Each row of a before or after table is a point. The points were changed in one or more steps. Then noise was added and the rows were shuffled. The steps act on how far a point lies along the listed directions, d1 being the first. Name the steps. A step turns or swaps two directions, mirrors them in a line or flattens them onto one, adds a multiple of one to another, or multiplies one. Angles are multiples of 10 degrees, from the lower direction toward the higher: turns from -170 to 170, lines from 10 to 170 but not 90. Use the fewest steps. Two steps may share a direction if one is a turn and the other turns, adds or multiplies; they go together, in the order done. Otherwise the lowest direction goes first.

Directions:
(1): [50, -19]
(2): [19, 50]
Before (11 x 2):
[[-11, 60],
[46, 25],
[-58, 33],
[24, 4],
[7, 14],
[80, 11],
[-26, 6],
[35, 17],
[17, 25],
[-45, 5],
[-72, 58]]
After (11 x 2):
[[40, -49],
[14, -5],
[16, 15],
[-12, -23],
[-4, -89],
[62, 54],
[31, -5],
[52, 18],
[-13, -65],
[36, 15],
[-29, -36]]
Steps: swap d1 and d2

Directions:
(1): [-29, 14, -13, -68]
(2): [23, 13, -71, 6]
Before (8 x 4):
[[-51, -21, 83, 3],
[15, -17, 10, 29],
[-13, -33, 43, 16],
[-25, -9, 8, -50],
[14, 6, -101, -25],
[-16, 12, -16, -24],
[57, -21, 23, 107],
[-14, 6, 4, -16]]
After (8 x 4):
[[31, -7, -42, 22],
[-29, -20, 114, -11],
[-9, -14, 32, -9],
[-3, 11, -32, -3],
[10, -13, 11, 90],
[11, -31, 14, 41],
[-24, 14, -53, -88],
[4, 9, -16, 16]]
Steps: swap d1 and d2

Directions:
(1): [24, -27, -47, 69, -53, 13, 36, 17, 7]
(2): [-8, 23, -53, 21, 27, -29, -55, 55, -39]
(3): [-28, -82, -42, -6, 48, -17, 0, -25, 22]
Before (10 x 9):
[[-19, -67, -9, 8, 30, -4, 13, -25, 17],
[-1, 88, -1, -3, 19, -28, -65, 67, -54],
[-14, -46, 25, -25, 8, 3, 41, -73, 15],
[-31, -89, 3, -25, 18, -4, 36, -49, 48],
[0, 67, 19, -21, 26, 12, -43, 12, -38],
[27, -38, -80, 56, -40, 5, -17, 27, -11],
[0, -82, -32, 28, -15, -6, 38, -40, 33],
[-1, -2, -76, 32, 39, -24, -56, 34, -31],
[-20, -49, -82, 38, 19, -28, -18, 25, 5],
[37, -30, -10, 45, -66, 39, 42, 2, 14]]
After (10 x 9):
[[-30, -23, -65, 8, 37, -48, -52, 52, -17],
[-26, -33, -56, -4, 53, -31, -29, -5, -31],
[50, 14, -37, 55, -83, 28, 5, 23, -13],
[-10, 1, -32, 26, 26, -20, -38, 36, -35],
[40, 88, 25, 21, -56, 23, -10, 20, -30],
[17, 64, -17, 49, -51, -11, -15, 58, -26],
[0, -27, -80, 57, -1, -31, -26, 32, -14],
[18, 65, 107, -39, -42, 27, 39, -23, 10],
[0, 32, 62, -35, 6, 35, 7, -40, -4],
[15, -69, -52, 43, -27, 13, 25, 3, 14]]
Steps: turn d2 and d3 by -100 degrees
